Every row gives one point. Each copy is the shape, with its points in the same order, turned, moved and blurred by noise. Some copies are also mirrored. Which?
(in the rows, 128 means zero)

Shape, 8 rows:
[[133 108 120]
 [215 129 100]
 [ 98 132 152]
 [141  46 139]
 [128 193  71]
 [104 156 109]
 [194  91  89]
 [ 82 155 137]]
Copy 1 (8 x 3):
[[103 120 116]
 [174  70 109]
 [ 93 166 138]
 [ 59  87 112]
 [182 180 104]
 [123 173 119]
 [131  63  86]
 [101 179 145]]
Copy 1 is: only turned
Copy 2 (8 x 3):
[[122 107 106]
 [198 148 107]
 [ 90 100 149]
 [132  54  76]
 [113 201 138]
 [ 84 139 131]
 [188 121  67]
 [ 70 124 155]]
Copy 2 is: only turned
Copy 3 (8 x 3):
[[129 108 125]
 [184 141 184]
 [112 133  81]
 [143  47 124]
 [ 97 206 156]
 [ 90 162 117]
 [161 102 189]
 [ 96 159  78]]
Copy 3 is: mirrored

Shape:
[[114 108 153 104 175 154]
 [173 188  62 145 156 119]
 [122  89 143  84 124 108]
 [213 162 115 198 149 136]
 [107 165 114 116  92 146]
 [124 128 169  57 155 118]
 [159 203 105 227 168  97]
 [ 98  67 131  85 161 112]
 [115 176  87 111 131 177]
 [165 164  83 196 145 129]
 [127  95 159  99 161 131]]
Copy 1, 11 rows:
[[119  51 122 128 136 157]
 [ 79 194  88 117 136 165]
 [101  70 182 115 120 138]
 [109 189  85 197 137 145]
 [148 131 121  80 104 120]
 [133  64 170  97 140 181]
 [113 201  61 158 207 130]
 [ 72  40 159 105 143 132]
 [120 129  75  76  92 157]
 [ 94 178  75 150 145 126]
 [111  56 140 134 141 149]]
Copy 1 is: mirrored
Copy 2, 11 rows:
[[165 129 170 170 166 131]
 [161 161 102  56 133 115]
 [136  72 170 164 156 103]
 [186 191  84 119  83  84]
 [103 128 175 109 110 137]
 [153 102 213 155 171  85]
 [129 230  71  93 123  90]
 [143  74 147 173 190 121]
 [141 147 169  92 128 170]
 [139 177  80  90 105 119]
 [163 112 169 181 159 103]]
Copy 2 is: only turned
Copy 3 (11 x 6):
[[155 112 125  86 163 160]
 [ 85 190  61 107 122 110]
 [136 107 178  99 112 121]
 [123 188  26 152 110 172]
 [ 86  98 102 126 138  84]
 [188 123 144  77 140 104]
 [ 86 220  54 172 175 153]
 [140 114 173  68 146 153]
 [ 89 115  63  80 163  91]
 [ 77 173  61 136 136 148]
 [160 103 147  89 131 151]]
Copy 3 is: mirrored
Copy 4:
[[118  89 119  72 128 130]
 [167 188 174 109 147 195]
 [143  91 129 109  64 102]
 [148 125 182 162 176 217]
 [ 93 176 144 128 100 123]
 [110  98 138  58  65 121]
 [141 159 241 138 208 170]
 [152  91 102  82 102  77]
 [118 197 126  90 136 150]
 [149 165 183 153 184 161]
 [127  85 122  89 109 116]]
Copy 4 is: only turned
